Every row gives one point. Each copy is the shape, with its points in the same order, turned, moved and blurred by noise. Is it also mirrored, or only turned?

Shape, 7 rows:
-66  -9  25
-54  28  -29
75  -11  21
41  -4  -8
90  -2  -25
-55  -54  27
-35  -12  -43
Copy 1 (7 x 3):
-35  -24  -14
-38  1  53
97  1  -8
65  5  25
113  8  51
-22  -58  -23
-7  -28  53
Copy 1 is: mirrored
Copy 2, 7 rows:
-26  -26  -52
26  8  -82
36  18  50
37  32  17
67  56  57
-68  -11  -36
0  37  -54
Copy 2 is: mirrored

Shape:
-43  75  73  -11  34  -20
62  -67  -29  41  -12  52
40  -54  12  -12  -1  -11
48  21  44  14  39  -39
-19  53  -24  -21  -72  8
-32  24  -58  -86  13  -52
-34  31  48  17  -77  -43
-49  -46  25  -52  48  50
70  8  -45  1  28  19
38  -14  -56  7  -46  4
-40  39  43  -57  -80  35
-32  36  56  44  -54  22
Copy 1 (12 x 6):
-51  24  112  13  -17  34
89  -45  -37  41  -35  -42
29  -44  6  -19  -56  -53
17  -4  82  -3  -6  -49
-15  53  -30  -21  -12  40
-80  -38  -7  -70  20  7
-34  81  21  7  -70  -9
-22  -101  30  25  -64  40
51  -39  4  -10  38  -21
33  -3  -58  -6  -4  -29
-4  41  12  -24  -73  82
4  62  29  56  -56  27
Copy 1 is: only turned
Copy 2 (12 x 6):
-21  44  103  22  4  -23
58  -64  -43  -84  -24  -37
-17  -52  3  -45  -18  -72
13  33  34  -17  16  -87
-57  -14  -17  21  1  42
-122  26  4  -44  -36  -24
-32  -19  24  80  -28  -14
-44  -46  93  -94  -35  -3
2  20  -34  -87  19  -29
-22  -28  -65  -34  -21  -5
-68  -52  42  32  32  48
25  -23  47  46  -13  32
Copy 2 is: mirrored
Copy 3, 12 rows:
-14  10  96  59  39  -22
71  -25  -91  29  -40  36
59  -33  -27  2  -36  -31
76  -5  48  10  23  -5
-51  38  1  -14  -22  35
-54  -5  -8  -52  51  -65
-36  -2  78  9  -61  26
-15  -27  -33  87  7  -79
59  14  -49  -12  37  14
11  -7  -55  -34  -20  35
-66  57  31  42  -57  -13
-19  10  47  61  -49  57
Copy 3 is: mirrored
Copy 4 (12 x 6):
-60  16  88  7  -56  -10
13  -18  -62  30  75  35
38  -30  -16  0  35  -19
8  10  41  72  -4  -24
-1  16  -26  -36  -79  37
-18  27  -32  -38  -55  -92
3  -52  27  15  -90  36
-54  -3  29  -67  55  -16
17  49  -52  43  27  -12
26  -10  -85  12  -14  11
-2  -1  33  -78  -58  49
-38  -30  36  13  -46  77
Copy 4 is: only turned

Shape, 13 rows:
-39  -8  -68  25  -46  -40  48  83
-40  23  15  -61  79  24  -65  4
37  45  32  -7  51  -6  15  -15
-18  18  27  -65  29  -23  -42  -50
-57  0  30  -46  33  28  24  1
-60  -4  -37  50  -106  -1  25  21
-50  -6  38  -27  109  -21  -3  -77
-14  -26  3  -51  50  50  21  -41
-56  35  71  -33  44  22  13  -12
0  -49  -13  58  -80  -10  0  67
-37  -1  -47  93  -38  21  3  44
-31  43  -62  29  -37  8  21  28
42  -8  -27  20  -56  13  0  -20
Copy 1:
-48  -4  -22  9  -21  33  2  92
0  -6  57  -19  55  -86  39  -61
63  0  42  23  25  -23  81  -12
43  -22  14  6  -8  -88  27  -57
-30  -42  47  15  -5  -17  39  -49
-45  42  -38  46  -57  41  -26  28
17  -57  7  49  32  -80  102  -82
9  -34  15  -23  1  1  79  -81
-5  -20  87  42  -5  -31  45  -56
-1  12  -32  37  7  66  -53  41
-45  72  -25  50  14  58  1  26
-36  65  -5  9  -29  18  33  44
54  50  -31  5  -28  40  18  -7
Copy 1 is: only turned
Copy 2 (13 x 8):
41  24  -105  62  -45  -48  -1  -21
-62  17  -33  -51  63  38  24  67
-5  20  34  -1  7  41  64  20
-31  10  19  -76  31  11  3  15
-33  44  -48  -22  44  45  27  -24
26  95  -71  33  -68  -27  -59  -32
-112  8  23  -47  33  18  61  -19
-55  6  -28  -32  6  87  17  -20
-37  79  -7  -28  61  37  47  -10
31  42  -44  92  -33  -11  -73  -2
-18  83  -68  78  -72  -11  -24  26
19  68  -74  13  -70  -7  14  19
23  26  3  16  -71  37  -41  9
Copy 2 is: mirrored
Copy 3, 13 rows:
87  -38  -15  -6  57  -55  -75  7
-76  7  21  -34  71  56  -9  -42
-26  41  15  18  51  1  40  28
-35  38  39  3  40  35  16  -79
-4  -33  57  -33  48  27  16  -17
98  -42  40  48  7  -9  -91  9
-40  3  41  28  122  50  72  -63
3  -31  17  -7  33  60  59  -30
-52  -13  81  -2  60  19  24  -8
48  -56  -23  61  -3  -51  -81  -1
60  -48  -17  58  48  26  -90  41
64  2  16  10  35  19  -69  32
43  1  -15  61  -27  8  -23  -6
Copy 3 is: mirrored

Shape (13 x 9):
14  -39  42  9  21  48  70  -8  13
24  29  -44  35  47  30  44  -26  -127
-28  -13  53  60  -16  -13  32  -20  -42
0  -57  14  -24  -72  12  43  46  10
-17  19  -117  58  17  17  61  -5  44
-20  22  52  -30  -36  43  67  -14  53
0  5  40  -21  29  10  0  -21  -82
-23  20  37  -28  20  -16  67  2  49
74  19  46  -7  41  14  69  -36  47
28  -52  13  -37  -58  -6  -17  -25  38
61  14  0  23  27  0  28  15  3
-13  -16  19  -30  36  7  -183  6  -13
-18  19  66  45  -68  18  47  15  52
Copy 1:
35  -57  34  -56  8  42  18  -54  -52
30  -57  9  97  -26  93  -20  9  -48
3  -82  45  -4  -26  -46  11  -12  -48
8  16  20  -79  -79  -13  49  -14  -7
21  31  -23  80  37  14  82  -85  -21
-40  28  66  -65  6  -10  12  -47  -69
6  -62  20  7  -11  21  -53  30  -59
0  6  46  -38  51  -9  46  -6  -76
68  -7  59  -57  67  35  -11  -44  -56
39  35  -24  -65  -42  -45  -25  -29  3
50  -22  30  -6  35  22  20  -3  2
-55  -34  -84  -41  29  -48  -84  62  71
-22  -4  112  -33  4  -50  31  -59  -13
Copy 1 is: only turned
Copy 2 (13 x 9):
-15  18  20  65  3  54  -17  -20  48
-21  -10  -34  135  89  -51  11  2  -31
-15  -4  69  61  4  -49  -29  9  29
-25  3  62  21  -39  67  23  36  -21
-7  36  -91  103  -55  -7  -12  84  17
-62  74  21  -4  -17  38  -20  2  41
-37  -29  21  37  75  -29  30  -18  16
-26  62  11  19  -21  10  39  8  76
27  69  -23  25  5  23  -1  -66  50
-12  -31  14  -36  -55  27  11  -9  -12
48  31  -17  45  22  8  12  8  10
16  -139  -26  -93  73  -21  21  58  46
-11  68  63  0  -32  11  -54  40  28
Copy 2 is: only turned
Copy 3, 13 rows:
26  9  92  0  69  -18  10  10  4
-18  -27  -14  49  115  67  64  -30  -70
-48  -22  39  -7  32  -56  25  -32  -42
-1  -22  51  -22  -41  -9  35  65  -11
3  0  -8  116  25  8  86  -3  77
18  76  46  -15  -11  -23  -6  0  9
-26  -20  -6  -35  78  24  -20  -21  -44
8  66  7  12  43  -58  -10  35  14
100  35  36  4  78  -42  17  -17  9
38  -29  7  -61  -39  -24  20  -6  26
53  -20  10  38  55  -19  8  2  -23
-25  -126  -42  -7  14  31  -123  -60  41
-2  31  61  21  -48  -72  0  -15  -37
Copy 3 is: only turned

Shape, 15 rows:
-19  58  53  -63  12  55  24  29  47  19  -84
-16  -50  6  -40  -87  0  -12  -22  42  56  -71
16  -10  -27  15  -94  -14  47  48  16  -7  50
-17  64  43  32  21  -61  -19  8  -42  -39  -77
-12  5  -42  -15  9  -59  -49  -23  13  75  -43
-55  10  -4  67  15  -16  32  -26  -21  15  8
-1  1  28  27  -20  86  3  69  -13  -27  -34
39  51  -26  -59  14  34  -30  90  72  59  -48
-41  56  -49  -58  31  -32  -26  -20  -24  86  -34
32  -45  -15  26  -53  44  38  -29  23  88  -24
10  -55  46  56  -57  -15  10  56  -16  72  -30
-6  -7  38  -5  2  -23  -59  -35  16  77  23
24  -61  63  -51  5  22  68  -1  -5  -39  22
22  -6  -27  16  -35  -12  54  -22  -49  -15  -10
-67  -68  -44  14  22  54  3  -42  53  3  -84
Copy 1:
75  32  92  -18  33  1  -80  -5  19  -16  47
36  -28  28  -18  -3  18  -83  33  29  10  -102
43  -9  -25  -20  16  -17  56  36  -32  64  -68
28  46  32  89  -18  -28  -23  65  -56  -72  36
-5  -15  -42  45  22  -27  -106  16  -36  -43  -49
-23  84  -25  51  -9  -36  14  -22  -12  -24  -40
6  62  39  -18  33  18  25  62  30  19  35
51  -37  -3  -32  88  -18  -108  29  -11  26  64
58  13  -66  22  66  -21  -94  -7  -35  -86  -26
14  31  5  13  31  45  -52  -6  5  74  -91
-3  57  24  -17  -21  14  -47  76  -58  63  -60
3  12  -50  -16  -61  4  -84  -14  -32  -12  -29
-4  -2  70  -57  -25  57  41  -39  -42  -16  -3
22  28  2  44  14  38  46  18  -38  -21  -60
-59  12  45  24  44  -30  -54  -12  75  -24  -60
Copy 1 is: only turned
Copy 2, 15 rows:
34  3  25  -51  0  93  82  -100  7  -43  -28
8  -68  24  -14  -27  1  88  -38  63  -23  69
36  36  -17  -30  15  -22  58  62  -25  -32  69
-54  -44  40  -41  14  25  -36  -34  -56  -76  -55
-28  -38  18  33  0  -55  23  -63  31  14  -9
-13  3  14  10  65  19  -52  -39  -28  -28  46
88  1  0  -64  -38  77  -10  -17  -35  -35  12
69  43  5  -54  -32  -18  88  -79  22  19  -59
-38  6  40  59  -2  -11  35  -92  -14  41  -26
104  -53  24  9  42  -11  39  -28  21  -3  83
41  -56  47  -77  32  -1  -2  22  3  22  48
6  -13  65  37  22  1  -8  -10  79  4  -3
32  -27  -53  -3  54  114  46  57  19  -34  12
22  -40  -16  26  36  10  22  12  -65  -43  31
18  -48  -63  -1  -16  36  -13  -121  44  -28  74
Copy 2 is: mirrored
Copy 3, 15 rows:
-21  -44  86  -5  -95  7  -30  18  72  -30  21
-6  -62  -29  39  -84  62  61  -53  64  18  -36
0  15  -31  34  -51  26  80  12  -54  -28  26
-37  7  58  96  -12  -64  -66  -38  12  10  -2
34  -33  -38  31  3  -39  16  -44  89  -7  -18
-52  4  -53  36  10  -29  -12  50  26  11  3
13  -46  32  13  -71  22  -30  40  -60  32  12
86  -70  47  -17  -91  -27  26  -5  47  -73  47
28  22  -28  -24  -30  -51  -22  -25  111  -6  -15
9  -62  -22  0  -16  40  96  32  55  54  12
-4  -77  -40  46  -52  -12  55  -30  -10  73  60
22  -29  -52  27  4  35  -9  -34  91  11  46
-83  -27  26  -30  0  88  10  -27  -30  -11  38
-33  31  8  11  12  1  49  -3  -15  24  -34
-27  -121  -20  2  -2  40  -5  54  57  1  -105
Copy 3 is: only turned
Copy 4:
-31  -25  -5  17  74  -9  21  64  123  -39  27
12  -77  -11  -78  -28  -21  40  4  89  16  56
-43  -66  26  56  -38  -6  51  -60  -4  35  48
22  -18  -45  75  -25  21  -6  74  74  37  -64
43  -33  -84  -31  4  -61  -11  15  29  46  13
-1  -69  -7  22  39  34  -15  -4  -4  68  -47
-49  -36  41  24  -1  51  43  64  10  -45  7
-31  19  -55  25  47  -63  37  54  38  -41  96
10  -52  -90  -8  49  -97  -17  16  33  8  -29
-17  -33  20  -80  28  -8  81  -28  16  40  22
-56  -27  32  -36  -45  -3  28  40  7  85  25
-24  -1  -55  -54  -3  -12  -57  -24  37  31  6
2  -8  116  21  5  -2  -19  -36  64  -13  0
19  -50  28  30  -13  -14  59  -31  15  28  -45
81  -91  13  -61  64  36  14  42  19  -7  29
Copy 4 is: only turned

Shape, 17 rows:
-64  36  17  43  19  22  -25  -15  -64  2  7  33
50  26  -17  -30  2  -31  -55  -50  -25  26  -20  -48
33  39  -48  21  34  37  -25  21  -15  53  -52  73
22  -70  -62  60  -125  30  -12  -61  2  -46  7  -25
-45  56  -67  14  42  40  33  -29  37  -24  72  -14
-31  33  16  16  -2  4  43  -56  0  28  10  18
3  -71  4  20  11  46  31  -27  36  -13  47  -19
-21  -4  -45  -85  -97  22  -6  41  -22  14  38  85
-10  -22  -5  -3  -49  4  -60  11  -26  -8  -89  -1
-4  -7  10  40  -42  4  -79  -102  25  20  -31  -25
11  -15  -42  52  -29  -29  -41  -50  -102  57  25  -17
-67  -19  -46  -25  28  24  -42  -1  -16  -90  76  3
59  -18  -25  -36  -32  -67  17  46  38  -36  59  57
-58  -11  -32  87  -4  85  26  26  -30  77  46  -40
36  -56  -29  4  11  -20  -7  -33  45  15  -64  -51
-84  -61  -74  -32  0  15  10  -101  -14  65  -37  44
88  13  10  65  51  0  27  -76  -24  12  -5  -35
Copy 1, 17 rows:
-17  -35  30  10  -24  27  -39  16  -65  37  -12  61
28  16  -66  -4  25  32  2  42  -39  -57  -49  -25
67  -3  5  -22  43  3  1  72  -26  -13  8  112
-59  -61  -36  44  24  85  93  18  32  -39  80  -6
-28  51  66  62  17  34  15  -43  -6  -37  -42  72
-19  1  -15  8  -5  -6  13  -29  -4  26  -30  47
-29  11  18  15  57  22  2  -70  6  -26  65  8
-24  89  2  15  -56  -11  31  96  4  -4  94  54
18  -59  -8  -50  -17  53  -4  75  -3  -37  36  1
15  -58  -84  11  -21  77  4  -14  -20  -55  -5  9
-29  -24  -72  43  65  71  0  65  -57  38  -6  16
-71  26  84  76  -11  25  -38  9  -42  -67  34  13
40  50  15  79  12  -71  26  35  31  -26  61  -29
-22  26  43  4  63  115  2  -26  -7  81  28  75
27  -22  -42  -29  67  29  -6  -12  52  -69  5  -18
-100  -8  -75  -28  9  19  -59  23  38  -39  1  104
29  -41  -28  3  105  6  47  -44  -58  -13  -49  9
Copy 1 is: only turned
Copy 2, 17 rows:
-60  43  -19  -1  2  -34  -45  23  -49  -41  -29  -3
47  25  37  -49  -15  0  10  -58  -3  -32  -62  -67
-23  34  34  -32  -15  38  -47  47  -7  65  -70  -24
-52  -62  -64  -100  -21  9  45  -108  -64  26  15  -22
9  20  -46  56  20  7  -20  -1  -42  11  74  -56
-57  29  39  15  24  -8  21  -12  -27  -14  14  -30
-15  -59  -14  -27  22  43  21  -21  -4  -31  54  14
-74  90  -30  -103  -77  25  13  3  52  23  49  -39
-53  1  -35  -53  -45  5  8  -42  34  -1  -105  -18
-52  -23  22  -44  25  9  -32  -119  -30  -24  -50  -37
-5  11  10  -108  14  -80  -5  -18  -59  -16  -36  -34
16  50  -111  1  -16  5  -34  -28  1  -46  54  14
21  34  29  -42  -111  8  29  -30  38  24  69  29
-63  -75  -37  -38  36  -35  -30  77  -43  -5  27  -69
23  -58  14  -25  19  22  36  -66  40  24  -52  -11
-65  64  -23  -60  131  0  10  -38  28  43  -9  -9
44  -37  71  -12  20  21  24  -6  -95  -18  -41  -7
Copy 2 is: only turned
Copy 3:
-23  30  15  21  49  -26  -61  -60  2  -19  -30  68
-27  -11  -33  -19  28  -65  -37  19  -19  25  26  -61
37  91  9  52  37  -54  8  33  22  9  -32  6
105  -45  -27  -76  -36  16  28  -63  38  -28  8  -13
-39  27  -51  44  51  30  51  -91  4  0  -52  13
-43  17  38  1  38  -3  52  -46  -13  -4  -10  42
38  -57  8  14  60  62  55  -24  -3  30  -10  25
-8  76  6  -98  11  76  -6  49  44  -30  -55  27
43  -16  18  2  -46  -27  -54  49  17  -29  -23  1
-1  -54  8  -24  -8  -72  15  -49  58  8  32  5
48  -4  -52  -44  43  -71  -44  -25  -36  -20  35  42
-18  -35  -65  20  71  83  -64  -42  53  -19  -64  1
-5  42  -6  -12  48  113  21  50  20  -44  51  -31
47  16  -54  34  -2  -7  16  -62  -42  68  -34  123
32  -71  -8  40  -1  -31  61  55  1  4  17  -35
6  -36  -9  -33  63  -75  69  20  47  -37  -72  76
34  -15  20  31  57  -60  44  -60  -69  27  49  -44
Copy 3 is: only turned

Shape (16 x 12):
3  -36  22  -40  49  56  -18  67  74  -64  14  -3
10  -12  -5  4  21  42  50  53  -29  -5  -83  13
-58  -9  55  11  42  5  -27  -51  -22  -58  28  -24
23  67  -92  -88  38  61  -7  -33  -25  -3  28  27
-31  -19  62  -47  43  -60  28  -50  -49  31  16  3
12  -24  -34  15  14  44  -45  28  58  -48  27  24
26  3  16  7  11  29  -48  -40  -40  -15  -5  -3
-110  49  23  -18  -92  53  -47  -49  -35  46  12  35
-71  17  -11  -28  -4  -123  -44  -43  -28  -43  19  -1
31  -33  -73  -24  23  55  -33  -35  33  -12  -36  -86
-4  -9  21  -80  42  -16  -61  -7  -29  -56  7  -12
36  -42  -98  -23  -65  68  -36  -22  5  -70  18  25
-14  -9  -23  -52  53  42  -52  -34  -16  -12  -16  4
38  -31  -1  15  -2  -30  -48  50  -36  -29  27  12
20  -9  52  -15  37  42  -35  -35  34  -16  -55  18
30  99  64  -15  -132  -28  -57  2  -46  -45  19  28
Copy 1:
-47  -97  76  -27  -25  13  84  -13  13  22  -30  -27
63  -87  26  -36  -60  6  13  -55  17  22  18  63
-87  -19  49  -4  -30  -21  -30  1  70  18  66  -18
20  11  45  -83  79  66  21  -2  67  -56  -3  35
-25  40  61  -47  -10  -43  -55  -27  -18  38  83  -5
-35  -97  22  -2  2  41  19  18  22  -2  -44  -22
12  -21  46  -11  -29  29  -49  8  62  -6  23  -25
-59  71  18  2  -80  70  -38  64  19  -50  15  90
-75  -6  53  -40  14  -83  -105  28  4  -56  27  11
30  -37  -8  -84  -6  -4  17  48  94  39  -47  -29
-32  -28  117  -70  -5  -12  -24  8  46  -16  20  -25
-7  -96  -21  -90  -8  91  -2  66  36  -64  -15  -22
-17  -17  66  -64  3  36  -25  -1  71  21  -12  12
20  -94  65  5  -4  1  -43  38  -14  -18  29  -25
-9  -15  46  -20  -68  20  -9  -49  51  27  -23  -35
11  8  67  30  -92  8  -42  46  -4  -170  38  -10
Copy 1 is: mirrored
Copy 2, 16 rows:
-75  26  -58  23  -84  -30  -11  4  3  45  -22  5
-5  -16  -8  14  3  -15  -13  86  26  15  21  76
-77  -55  -52  -6  15  -12  -30  -48  -45  -48  -4  16
49  21  -11  -66  -4  -6  33  -19  -89  54  73  -23
-91  -111  5  -25  48  18  21  -1  -24  22  35  0
-14  48  -41  23  -44  -23  -15  -42  44  22  -9  -10
12  -38  -5  13  -1  13  -32  -27  -25  -20  20  -3
-28  -7  -8  -109  8  63  7  -21  40  -115  41  -28
-39  -116  -15  -50  15  -73  37  -44  5  -47  15  -85
46  11  -48  39  36  20  -32  30  -20  47  -54  -67
-48  -85  -44  -3  -52  -20  -24  -10  -37  30  32  -46
71  23  -71  38  -50  25  53  -29  11  10  19  -48
-6  -23  -67  -39  -9  6  -39  -9  -25  44  28  -17
-19  -50  6  72  -34  -38  -17  -17  47  -5  70  -27
-25  -40  -3  -24  -43  32  -60  -14  6  29  -40  37
9  -65  88  -12  -98  -3  4  -16  10  -134  45  -46
Copy 2 is: mirrored
Copy 3 (16 x 12):
-76  -7  28  -8  -29  73  -1  57  -31  -67  -1  -47
-32  -16  26  40  -28  -58  65  28  -13  2  23  -39
-61  -12  10  30  56  35  -26  -55  -62  -35  23  46
-24  22  -26  -80  28  59  110  -43  6  42  -26  -25
-69  30  -30  -19  45  -54  -17  -3  -38  13  2  89
-17  -28  0  22  -41  102  19  19  -10  -26  -8  -15
5  -12  -5  -6  -9  13  4  -62  -44  3  20  12
-44  60  43  45  30  57  -28  -78  29  125  46  30
-57  -33  -11  12  64  5  -43  -62  41  1  -73  98
-28  -38  -54  10  -11  35  16  -23  -80  31  -56  -88
-69  -33  12  -67  13  15  -18  -46  -23  -27  -17  16
-51  -29  -57  20  -85  98  55  -68  19  20  -7  -37
-48  -20  15  -36  5  35  31  -33  -62  32  -19  3
2  -66  -20  -7  -31  13  -21  1  27  -30  21  28
-21  30  44  3  -41  11  0  -16  -86  -10  -15  2
23  55  25  -5  -27  4  -71  -119  109  -12  29  14
Copy 3 is: mirrored
Copy 4 (16 x 12):
33  -4  -25  -32  104  -26  -48  -45  28  -22  -22  -3
18  -50  -65  33  34  49  25  -22  -41  5  4  56
14  33  12  -24  11  -19  81  -60  4  -20  49  -39
65  44  -115  -47  -63  -44  -41  -45  -73  -3  -5  19
54  8  32  -16  -45  -33  102  -10  -11  -45  10  61
-6  22  -45  13  33  -37  -63  -35  35  2  10  -22
33  -12  -41  6  -43  -7  22  -49  -21  -40  57  -26
-22  -19  26  -77  -132  46  16  -23  -20  53  21  -41
-76  61  21  -17  -67  -79  95  -14  -38  -38  -9  9
50  -23  -90  42  -13  -37  2  -98  -3  -25  -62  -37
-2  4  -13  -41  3  -77  20  -55  -36  -74  15  10
-25  18  -130  -22  -50  -18  -58  -69  60  -16  10  -1
41  -12  -40  -12  -14  -48  6  -98  -34  -4  14  14
-11  -24  -50  22  3  -68  9  18  13  -58  41  9
42  5  17  29  13  27  -13  -79  -16  -57  29  7
-67  -1  -4  -50  -101  46  -16  58  -30  -104  34  -49
Copy 4 is: only turned
